Each wall is flat, endless, passes through zero and stands at right angles to its row. A trip goes straight from one point to another. Which walls does it cross, in order?

Walls:
(1): [ 1.18  0.07 -2.29]
(2): [ 0.40  1.57 -1.43]
(3): [-1.00 -2.17 -0.66]
(4): [-2.04 -1.87  0.48]
Trips:
[-1.38 -2.16 -1.63] to [-4.69 -1.36 -0.58] -> 1
[-1.92  1.82  0.13] to [-2.69  4.45 -2.21] -> 4, 1
[-0.44  0.24  2.71] to [-0.24  1.77 -1.76] -> 4, 2, 1
[-0.49  1.44 -1.27] to [-1.57  0.23  2.60] -> 1, 4, 2
[0.17 1.51 0.36] to [-0.47 -0.91 -2.58] -> 1, 3, 4
[-3.29 -3.49 -0.42] to [-0.27 -1.91 -0.99] -> 1

Walls:
(1): [ 0.65  2.44 -0.77 -0.62  2.23 -1.67]
(2): [ 0.22 -1.08 -1.24 -4.18  1.19 -0.52]
(3): [ 3.14 -0.32  2.40  1.05  1.98 -1.93]
(4): [-0.34 -0.16 -0.71  0.59 -2.27  1.07]
(5): [ 2.86  2.27  2.66 -0.28 -1.84  3.63]
(6): [-0.10  0.34 -1.37 -1.07  0.13  4.72]
Trips:
[ 0.19  1.30  1.58 -0.54  1.88 -0.97] to [ 0.59  1.35  0.50 -3.08  0.41  0.84] -> 6, 3
[-2.98  3.79 -1.90  2.88 -2.36 -1.47] to [-0.74  0.12  1.01  2.51  3.78 -0.16] -> 4, 3
[-0.44  0.11 -0.16  0.20 -1.08  0.34] to [-0.16  4.91  2.50 -2.28  0.16  3.29] -> 1, 4
[-1.78  1.65  0.15  3.01 -0.92 -1.42] to [-0.03  0.00  1.54  2.35 -0.55 -1.77] -> 3, 1, 4

Walls:
(1): [-0.27  3.78  1.34  2.32 -3.32 -1.40 -0.08 -1.29 -0.69]
(2): [ 1.04  1.18 -1.38 -3.60  2.56 -2.45 -4.84 -2.42 -0.54]
(3): [ 0.05  1.46  0.94  0.94  0.41 -0.55  0.20 -1.84 -0.63]
(4): [ 0.77 -1.79  1.12 -1.10 -1.90 -0.65 -2.27  1.04  0.98]
(5): [-0.89 -1.41 -0.16  1.84  4.71 -2.41 -0.83 -1.01  2.28]
(6): [ 1.75  0.32 -0.26 -0.23 -0.79 -2.21  1.14 -3.39  3.08]
(7): [-2.18  2.29  1.42  0.93  3.72 -0.31  0.41 -3.57 -1.39]
(8): [-1.55 -0.84 -2.60 -0.70  0.04 -0.65  0.13 -1.19  0.74]
Trips:
[ 1.22  0.26  1.56  2.51  1.26  0.91 -1.65 -3.00  1.70] to [ 1.44  1.81 -0.14 -0.21 -1.29  0.20  1.04 -0.26 -1.68] -> 5, 2, 7
[-2.11 -0.65  0.53 -1.74 -1.08 -1.30  1.01 -0.57 -4.37] to [-1.49 -0.75 -0.99  0.37 -2.60  1.31  1.84 -0.52 -2.11] -> 2, 7, 3
[ 0.40  0.83  0.18 -1.53 -0.78  0.49  1.40  1.09  1.33] to [ 1.17  1.99 -1.37  2.31  1.38 -3.73  0.68 -3.08 -1.41] -> 1, 4, 3, 8, 7, 2, 5
[ 3.75 -3.55 -3.71 -2.13 -0.22 -0.71 -0.28  1.73 -1.21] to [ 2.90 -2.36 -0.58 -0.91  1.19  0.49 -2.10  1.41 -2.24] -> 8

Walls:
(1): [ 2.00 -1.15  0.67  1.93  1.71 -0.74  0.29  1.85  1.33  0.09 -0.68 -2.99]
(2): [ 0.35 -3.24  1.96 -1.40  2.42 -2.01 -2.04  1.42  2.36 -1.55  0.21 -4.29]
(3): [ 0.79  2.00  0.88 -0.06  0.86  2.71  2.23 -0.46  0.12 -0.98 -1.41 -1.24]
(4): [ 1.75 -0.63  2.17  2.05 -2.42  0.62  2.31 -1.81 -0.67 -2.25 -2.06  1.63]
(5): [ 1.57 -1.59  0.55 -0.85 -1.01 -0.43  0.00 -4.61 -3.55 -1.86 -1.13  0.46]
(6): [ 0.92 -3.61 -0.84  4.37  0.52 -0.42 -2.54 -0.83 -2.73  2.68 -0.05 -0.28]
(7): [ 0.83 -2.58  1.38 -0.10 -1.55  1.60  1.99  2.56 -1.31 -0.77 -0.89 -0.16]
(8): [ 0.16  0.05 -0.79  1.24 -1.96 -0.42  1.00 -1.12  0.76 -0.69  0.44 -0.18]
(9): [-0.52 -0.08  2.35 -0.35 -2.98  4.07  1.43 -0.35 -1.38 -0.57  0.23 -0.51]
Trips:
[ 2.74  0.12 -3.44 -0.18  1.30 -0.11  0.20 -0.48  2.43  1.46  1.50  0.25] to [ 1.20 -1.75 -0.20  2.91 -0.71 -0.77 -2.42 -0.16 -0.45 -2.72 -2.67  4.48] -> 4, 5, 1, 7
[-0.85 -1.36  1.33  1.43  1.72  1.73  0.09  2.99  1.29 -1.20  1.06 -2.48] to [-0.14 -4.99 -0.11  0.67 -0.11  1.56  3.14  0.67  1.77  2.66 -2.39 -0.49] -> 4, 8
[ 0.43 -4.00  1.27 -1.73  0.43  3.02 -2.04  3.22 -1.07  1.23  0.83 -0.17] to [ 0.36 -1.69  0.48  3.48 -1.54  1.28 -1.47  0.70 -0.61  3.81 -0.88 -1.03] -> 2, 4, 8

Walls:
(1): [-0.75  2.53  0.07  1.43 -0.75 -0.27 -2.96  0.72  1.04  2.25 -2.70 -0.43
  2.44 -3.74]
(2): [-0.46 -3.18 -0.25  1.64  1.93 -2.31 -1.23  1.60 -2.34  0.68  2.19 -1.95
 -3.11  1.02]
(3): [ 0.07  1.04 -0.35  1.87  0.11  0.16  0.00 -0.64  0.44  0.65  1.67 -2.94
 -1.95 -2.81]
(4): [ 3.84 -1.63  0.06  2.96  2.57  0.91  0.31  1.76 -0.96 -0.98 -1.32 -0.39
 -0.44  3.11]
(5): [ 2.41  1.51  0.67 -2.95 -2.69 -4.55  3.81 -2.78 -0.42 -2.09 -2.16 -0.40
  2.25 -2.42]
(6): [ 1.36  5.17  3.80  0.14  3.68  0.94 -1.82 -0.26 -2.97 -4.23  1.61 -0.90
 -2.36 -1.93]
(7): [ 1.24  3.10 -3.44  1.78 -2.25  0.28  2.30  1.86 -3.44  2.16 -0.12  1.73
  0.02 -2.33]
Trips:
[ 3.62  2.34  1.31  2.34 -0.99 -1.52  1.04 -1.93 -1.34 -1.55 -1.64 -0.84
  0.35 -0.38] to [-0.41 -0.44 -1.90  0.76  2.93  0.74  0.23  1.49 -1.16  3.89 -0.07  1.43
 -0.98 -4.52] -> 2, 5, 4, 6
[ 1.51  0.42  0.53  0.88  4.27 -1.04 -3.16  0.13  0.40 -1.25  1.09 -0.64
  0.39 -0.87] to [ 0.20 -1.16 -0.20  1.64 -2.39  0.00 -0.38  0.61  1.47 -0.25 -1.50 -0.92
  3.21 -1.38] -> 2, 5, 6, 4, 7, 3
[ 1.99 -3.28  0.01  0.80 -1.95 -0.75  1.02  1.73 -0.82  0.48  0.77 -0.96
  0.08  0.95] to [ 1.05 -0.47 -1.66  0.15 -1.42  0.41 -1.01 -0.53 -3.27 -0.74  0.81 -1.54
  0.92 -0.33] -> 3, 6
[-1.51  3.17  1.28 -1.64  3.43  0.69  0.17 -2.86  3.40  0.23  3.00 -0.15
 -0.74  2.83] to [ 1.31  0.28  0.35  2.91  0.29 -1.01 -3.09  0.56  1.80  4.89 -0.35 -0.65
  0.34 -2.10] -> 1, 2, 6, 7, 4
[ 1.08  1.07  2.43  2.36  0.83 -1.77 -0.39 -1.62  0.55 -0.02 -1.93 -0.73
  0.26  0.40] to [ 2.20  1.53  0.78 -1.14 -1.02  0.34 -1.19 -1.37  1.44 -3.43 -0.74 -0.89
  1.06  0.95] -> 3, 1

Walls:
(1): [-3.24 -2.08  4.12  1.28 -1.57 -0.87 -0.66  0.98  0.01  2.60 -1.36 -0.62
 -5.11 -0.55  0.23 -1.33  0.05  1.35  2.31 -0.22]
(2): [-0.05 -0.55  2.08  1.02  0.44 -0.62  1.17  3.10  1.32  2.51  0.24  2.19
  0.42 -0.16 -3.03 -2.13 -1.60 -0.63 -0.27 -2.79]
(3): [ 2.31  0.79 -4.68 -0.97  1.55  1.34  3.67 -0.92 -0.19 -1.17  2.70  2.35
  0.23  0.87  1.90 -1.40  1.30  0.41  1.20 -0.39]
(4): [ 2.29  1.14  0.85  2.57  1.65 -0.80 -0.29 -0.70  0.03  0.33 -5.10  0.11
  2.11 -1.01  2.04 -1.60  0.44 -1.67 -3.22 -1.44]
(5): [ 0.22 -0.16 -4.44 -1.81 -0.44  3.40  2.53  1.68  2.26  0.00  1.11  2.89
  0.44  3.58  0.49 -0.50  3.73 -0.05 -0.82 -1.98]
(6): [-0.71  0.41  2.30  0.01 -1.75 -0.50 -2.70 -0.39  0.69 -5.38 -1.98  0.56
 -2.22 -1.10  1.54  1.55 -0.91 -2.25  1.46  2.00]
(7): [ 0.63 -0.01 -1.02 -3.33 -0.64 -1.38 -1.27  3.77  3.20  1.53 -1.49  1.10
  2.70 -0.99  1.00 -0.72  0.30  2.42 -0.99  0.61]
(8): [ 0.52  0.60  0.08  0.60  1.35 -0.73 -2.21  0.29  2.11  1.55 -0.25 -1.17
 -2.89  3.55  1.32 -0.76 -0.79  0.27  1.19  3.01]
(9): [-1.61 -0.68 -0.47 -1.23 -1.45 -0.27 -1.27  4.37  2.28 -3.76  2.62  2.57
 -1.36  0.99  0.19  2.38 -0.93 -1.29 -1.04 -2.18]
(10): [ 2.58  1.89 -0.17 -0.33  0.11 -1.68 -2.96 -0.94  0.59 -3.93 -0.92  0.18
 -1.61 -0.73 -2.68  0.48  2.16 -0.40  0.43  2.93]
(11): [ 3.43 -0.70 -0.91 -0.94 -4.70 -3.00  3.53 -1.00 -2.29  0.42 -2.86 -2.19
  1.17 -0.62 -0.67 -4.37 -0.26  1.61 -0.27  2.46]
(12): [-1.51  0.21 -1.09  0.61 -1.96  2.99  5.28  0.82 -0.27 -1.63 -3.58  0.48
 -1.65 -1.51  4.67 -0.35  1.99  0.72  0.84  3.26]
Trips:
[ 3.67 -0.11  3.06  0.09  2.45 -1.09  0.52 -0.42 -0.13 -1.97 -0.71 -4.14
 -1.31  2.32 -2.21  1.27  0.68 -1.17 -3.20  1.57] to [ 0.13 -0.94  3.82  1.30  2.25 -0.81  0.20 -0.42  0.91  0.25  0.58  1.52
 -2.00 -0.84 -0.11 -0.37  0.14  1.62  1.28  3.37] -> 1, 11, 2, 4, 12
[ 1.19 -2.25  4.58  1.85  2.17  3.01  1.50 -1.36 -1.46 -0.16 -1.53  0.03
 -0.24 -2.97  0.83  0.74 -2.71  1.40 -0.85  0.04] to [-1.30  2.32 -3.89  2.12  0.13  0.36  0.56 -2.81 -2.83 -1.81 -1.11 -0.83
  0.05 -2.34 -3.66  0.40 -0.68 -0.12  1.21  0.95] -> 11, 2, 10, 1, 3, 4
[-2.88  0.84 -3.09  0.04  1.96 -0.07  1.07 -1.27 -2.01 -0.97 -1.20 -0.21
  0.72 -0.07  0.33  2.10 -1.01 -3.39  0.39  2.19] to [-0.06  0.68  1.40 -0.58 -0.63  2.64 -0.02 -1.23  1.64 -2.62  0.25  0.06
  1.97  3.25 -1.23 -0.86  3.05  0.90 -1.93 -1.07] -> 5, 9, 6, 12
[ 1.06  1.19  0.56 -1.95 -0.42 -4.60  0.58  0.55 -0.29  0.06  1.34 -2.48
 -1.78 -0.13  0.84  4.89 -1.64 -1.65 -0.44  2.69] to [ 2.84  1.16 -0.14  0.95 -1.43  2.16 -0.46  0.05  1.12  2.66 -2.06 -0.44
  0.50 -1.72 -1.82  1.62  0.37 -2.27  1.09 -4.59] -> 11, 4, 8, 2, 6, 9, 10, 5
